Rows are points. The last column is the point's height on a tilted bowl or saddle (a function of degree 2), plus a little noise. Along how many of its main directions does it bend up, bend down or stay straight?

Points (16 x 4)
[[ 0.43 -3.11  1.66  0.53]
 [-1.05  2.56 -0.18  0.10]
 [-2.11 -1.80 -1.07 -0.04]
 [ 1.69  0.92 -1.45  1.66]
 [ 1.81  3.39 -0.56  2.17]
 [ 5.35  0.83  0.44  2.91]
 [-2.37 -2.19  1.93 -1.76]
 [-2.94 -4.50  3.62 -0.71]
 [ 0.86  1.00 -1.08  1.08]
 [-1.47  1.01  3.20 -1.45]
 [ 0.54  0.71 -2.85  2.48]
 [ 2.02 -0.15  2.26  0.72]
 [ 0.55  2.42 -5.27  6.39]
 [-2.19  2.42 -0.26 -0.50]
 [ 0.46  1.28 -0.74  0.64]
 [-2.87  1.00  1.92 -2.34]]
Directions: 2 up, 0 down, 1 straight

Points (25 x 5)
[[ 1.08 -0.40 -1.70  2.89 -1.43]
 [-0.02 -3.73 -2.77  0.59 -0.20]
 [-4.46  3.10 -1.89 -4.34 -2.50]
 [-2.86 -1.22  0.73  0.37 -1.04]
 [-0.31 -1.66 -2.45 -0.04  1.06]
 [-1.41  1.74  0.60 -2.25  0.05]
 [-5.27 -1.62  3.70 -3.27 -4.85]
 [-2.87 -2.82 -1.48 -3.02  0.16]
 [-3.61  2.34  0.89  2.78 -3.86]
 [ 1.66  0.47 -1.79  1.54 -0.41]
 [-1.64  0.32 -1.90 -2.56  1.19]
 [ 2.61  1.95  0.12  0.17 -1.15]
 [-1.84  1.47 -2.55 -0.59  0.59]
 [-1.07 -3.45 -0.92 -1.38  0.38]
 [ 0.16 -0.58 -1.30 -1.11  1.31]
 [-2.03 -4.45  0.94 -0.23 -1.89]
 [-0.95  1.96  1.07  2.38 -2.33]
 [-0.32  3.10 -4.30  0.90 -0.77]
 [ 2.23  2.02  2.56 -2.01 -1.55]
 [-1.03  0.01  2.60 -2.18 -0.50]
 [ 3.53  0.78 -1.46 -1.80 -0.09]
 [-1.98  0.86 -0.23  0.89 -0.38]
 [ 1.82 -0.33  0.81  1.49 -1.42]
 [-1.06  0.15 -2.34  0.69  0.59]
 [-3.86 -3.55 -0.31  5.28 -7.14]]
Directions: 0 up, 4 down, 0 straight
